Every row gives one point. Before rounding, the points of a table are all equally far from one centre. They may lie mostly on one side of it. Where is the centre, to within rounding?
In the rows, zero is written as 128.

Points (6 x 2)
[[150 178]
 [116 171]
 [167 144]
 [115 170]
 [128 178]
 [140 180]]
Centre: [138 150]

Points (10 x 6)
[[124 155  55 117 138 166]
 [170 184 118 110 109 118]
 [ 97 183 106  95 129 185]
 [173  85 130 116 104 172]
 [170 188 124 116 102 135]
 [164  97 148  80 144 166]
 [187 115 102 107 154 141]
 [155 126  82 108 126 206]
 [ 96 185 127 140 131 144]
 [179 126 139 134 123 188]]
Centre: [130 133 117 108 118 149]

Points (14 x 11)
[[143 126 129 145 120 113 163 114 111 155  42]
 [193 128 160 153 164 158 118 117  85 121 134]
 [150 172 127 125 135  94 144  95 100  72 111]
 [195 152 154 168 126 140 108  95 102 109 100]
 [202 160 179 126 148 158 121 108 105 101 106]
 [169 192 104 179 133 140 115 112 152 136 121]
 [180 123 183 149 143 123 178  81 111 101  98]
 [191 150 143 129 122 106 204 119 106  98  78]
 [204 150 154 105 122 113 156  82 119 110  66]
 [168  93 113 169 135 140 180 100  82 141  94]
 [194 164 173 129 140  92 175 101 116 109 114]
 [189 159 152 185 129 151 150  82 112 139 125]
 [169 129 175 142 189 177 165  94 134  89 116]
 [175 136 142 158 165  80 130  90 111 109  75]]
Centre: [163 137 121 128 149 140 152 117 135 124 106]

Points (21 x 18)
[[169 181 180 167  85 111 178 117  69 148 109 144 110 162 146  85 118 121]
 [215 149 152 152 157 125 173 131 170 154  84 154 140 126 204 136 125  74]
 [127 177 187 182 121 102 179 131 166 133  73 120  81 159 134 119 113 118]
 [166 141 195 157 120  63 127 122 140  97 113 150  73 107 191 111  92  90]
 [151 117 170 124 147  95 151 174 123 143  80 149  87 151 127  56  92  71]
 [131 114 145 101 126 133 159 168 133 181 119 128 140  97 166 122 100 148]
 [177 142 177 151 142 146 224 114 170 104 100 183 127 129 129 107 111  80]
 [127 122 121 140 168  78 163 129 124 141  98 178 134 147 162  88 113  88]
 [136 141 129 101 114 129 209 147 120  98 102 143 112 161 216  92 121  90]
 [167 200 144 138 110 141 155 187 136 149  66 203 130 170 164 101 126  82]
 [153 135 150 150 109 114 145 127 104 166  60 167  65 154 158  71  62  77]
 [148 122 107 122 116 109 163 111 176 144 169 166  78 135 170 142 109 101]
 [127 118 101 141 158 108 183 140 120 102 113 137 129 111 182  97 145  90]
 [136 178 165 200 119  89 118 156 151 142  97 120 112 135 186  92  96 111]
 [154 163 182 138  96 154 134 138 144 132 104 131  46 154 200  75 102 125]
 [193 143  88 103 133 143 153 136 118 141 105 159 108  99 163 112 173  63]
 [119 157 153 162 126  91 167 131 100 161  50 163  87 124 169 100  91 101]
 [105 153 152 148  97  79 132 166 103 112 129 150  59 139 176 109  93 113]
 [ 92 158 115 161 132 118 144 153 166  95 114 161 123 174 190 145 104 115]
 [176 189 108 174 151 134 171 128 127 116 135 124 135 135 188 113 136 128]
 [103 160 145 157 138  94 150 133 105 145 137 149 122 133 167  71 129  86]]
Centre: [164 140 149 135 104 137 140 138 130 118 100 142 117 139 147 131 107  91]

Points (27 x 24)
[[153 130 166 167  66 160 114 151 131 111 134  81  94 128 111 118 174 112
  162 127  86 176 117 177]
 [142 179 207 144  84 151 164 142 138 127 114 107  92 147  87 168 164 143
  106 128  53 158 136 181]
 [126 126 182 118  94 163 119 121 150  96 137 114  80 112  96 183 166 135
  169 116 144 146 158 188]
 [156 181 180 121  93 135  92 112 122  98 128  72 129 133  71 145 170 118
  181 117  89 152 137 168]
 [197 152 187 133  86  93 142 114 146  99 100 123 123 103  89 162 164 131
  148 136  82 191 154 188]
 [140 139 157 119  63 160 106 146 116  86 126  98 129 125  65 157 181 138
  160 114  96 139 159 189]
 [141 144 176 117 105 144 136 127 151  87  96 104 140 108  99 153 184 141
  158  99  78 159 167 181]
 [150 156 176 105  99 129 111 119 143  57 124 105 122 109 100 123 180 129
  161 118  86 179 153 200]
 [159 164 159 132 108 140 118 136 136  84 120 139 139 121  66 137 175 143
  153 103  86 190 158 176]
 [178 153 210 148  94 135 166 121 145 118 116  99 102 130 101 121 169 110
  155 134  88 127 124 185]
 [150 147 202 122  76 159  89 141 127  90 122 116  58 124 132 153 159 104
  121  86 115 156 133 165]
 [166 149 173 144  72 169 128 109 147  98 144  78 114 155  78 119 163 116
  157 138  60 138 151 209]
 [185 150 160 147  88 146 115 142 128 103 154 132  93 183 127 127 168 125
  151  90 101 175 164 205]
 [128 142 172  97 109 125 140 121 131  77 137 107 105 138 101 139 155 108
  159  66 111 161 151 206]
 [185 173 194 158 100 129  96 159 142 102 139  89  76 127  58 190 125 133
  173 113  91 158 121 162]
 [152 170 168 100  77 112 111 146 111 109 162 149 102 144 112 161 180 151
  145 121  61 148 119 202]
 [143 145 120 101  54 173 144 116 139  61 155  76 138 156 102 140 172 106
  139 158  61 147 128 195]
 [177 150 165 139  91 118 180 113 162 125 121 113  67 171  93 114 145 136
  172 107  77 151 131 174]
 [141 154 149 141  57 136 104 151 120 123 127  98 136 129 101 138 182 142
  172 112  93 147 152 167]
 [173 161 185 132 114 156 129 167 155 107 115 109 101 131  93 138 176 121
  174 109  96 152 138 196]
 [130 145 198 136 114 129 115 107 120  99 104 117  90 145 108 131 164 140
  165 114  51 166 126 168]
 [147 142 167 161 110 143 104 133 155 129 135  86 130 122  87 150 201 142
  144 120 104 141 141 204]
 [186 160 186 161  73 170 131 128 134 126 160  99  90 113 112 165 180 151
  172 102  99 165 126 187]
 [151 146 191 137  83 146 112 109 127 120 132  99 100 141  57 135 170 123
  159 117 102 152 157 149]
 [190 123 198 110  73 143 117 113 116  80 138 113  74 135  59 129 159 173
  119 103 111 155 117 183]
 [150 154 160 134  90 136 143 124 121  89 101  89 115 137  84 146 187 107
  149 137  68 120 188 188]
 [158 177 171 149  90 116 122 140 134 103 154  73 133 140  95 131 193 149
  155  95  75 161 152 169]]
Centre: [170 154 131 136 101 136 132 115 135  84 133  98 102 140 119 170 122 143
 115 130 101 143 124 168]
